Each wall is flat, endless, passes through zero and stands at right angles to its row. A trip goes straight from one point to another. Which walls does it cross, in order?

Walls:
(1): [-0.68  0.62]
(2): [-0.76  0.34]
(3): [ 1.76 -0.79]
(4): [-1.24  1.46]
(5): [-0.14 -1.91]
(6): [2.27 1.95]
Trips:
[3.25 0.32] to [ 0.12 -2.69] -> 5, 6
[1.81 0.01] to [1.65 0.97] -> none
[ 0.37 -0.78] to [1.62 1.07] -> 6, 5
[-1.16 -0.43] to [-1.45 -0.36] -> none
[ 1.81 -1.05] to [1.76 0.53] -> 5

Walls:
(1): [-0.30 -1.56 -0.90 -1.16  0.04  0.88]
(2): [ 0.27  0.85  0.88 -0.16 -0.03  0.17]
(3): [-0.39 -1.01  1.70 -0.66 -1.83  0.41]
(4): [ 0.42 -0.75  1.04 -1.77 -3.16  0.36]
(5): [ 0.09 -1.47 -1.07 -1.71  0.27 -1.61]
(6): [-1.37  1.05  1.59  0.04  1.89 -0.39]
(7): [ 1.63 -0.19 -0.30 -0.32 -0.41 -0.59]
(8): [ 1.55 -1.20 -3.23  0.89 -0.83 -0.84]
(9): [-0.42  1.87  0.73 -2.59  1.73  2.18]
Trips:
[ 1.03 -1.02 -0.33  0.77  0.93 -0.17] to [-3.81  0.45  0.28 -0.81  0.17  0.33] -> 6, 7, 8, 9, 3, 5
[-0.73 -1.19  0.22  2.76  0.33 -0.60] to [ 0.73 -2.27 -2.11 -0.81  1.89 -0.84] -> 5, 1, 6, 7

Walls:
(1): [-0.08  1.93 -0.73 -2.27  1.02 -1.14 -1.64 -0.43  4.14 -0.19 -1.76]
(2): [-1.61  0.43 -0.33  0.84  0.24 -1.41 -0.48  0.50 -0.94  0.63  1.43]
(3): [ 2.37 -1.01 -0.34 -1.57 -0.02  1.05  0.30  2.55 -0.99 -1.18  0.99]
(4): [-1.17  0.91 -0.42 -1.30  0.01 -0.30 -1.35  1.42 -0.88 -0.08 -1.01]
(5): [-0.04  0.94  0.88  1.80 -0.16 -0.27 -0.09 -0.11 -0.92 -1.01  0.51]
(6): [ 1.06 -0.70  3.71  1.49  1.37  0.33  0.78 -1.44 -0.86 -0.92 -2.53]
(7): [-2.07  0.19  0.87 -1.21  0.36 -0.27 -0.68  0.76  1.73 -0.81 -3.91]
(8): [-0.22  0.47 -1.42  1.89  1.30  1.00 -0.39  0.30 -1.27  0.46 -1.53]
Trips:
[ 0.24 -0.46 -1.96 -3.19 -0.65 -3.28 -0.13  0.53 -2.59 -1.62  0.55] to [-0.28 -3.63  2.40  1.42 -1.80  1.24  1.42  1.12 -0.84  3.41 -0.49] -> 6, 4, 2
[-1.94  0.76 -1.05 -1.93 -0.45 -0.89 -0.31 -0.93  1.50  0.58  0.78] to [ 1.22  0.89 -1.21  0.90  0.76  1.25 -1.80 -2.09 -0.16  1.25  0.06] -> 7, 8, 4, 2, 5
[ 0.97 -3.38  0.64 -2.20 -1.04  1.23 -1.95 -1.25  1.13 -0.38  1.72] to [-0.84 -1.15 -0.37  0.33  1.78 -0.08  1.84 -0.95  1.59  0.27 -0.54] -> 6, 7, 3, 8
[ 2.02  0.92  2.12  2.01 -1.40 -2.37 -1.18  1.01  1.64  2.17  0.85] to [-1.15  0.44  1.41  0.10  1.71  1.57  0.73  0.36 -0.04  0.76 -1.50] -> 7, 8, 2, 4, 5
[ 1.78 -0.10  2.83  1.45 -1.40  0.07  1.83  0.94 -0.05  1.02  0.25] to [-1.09 -1.29  0.92  1.56 -0.22 -1.00  0.39  0.54 -0.38 -0.03 -0.59] -> 2, 3, 7, 8
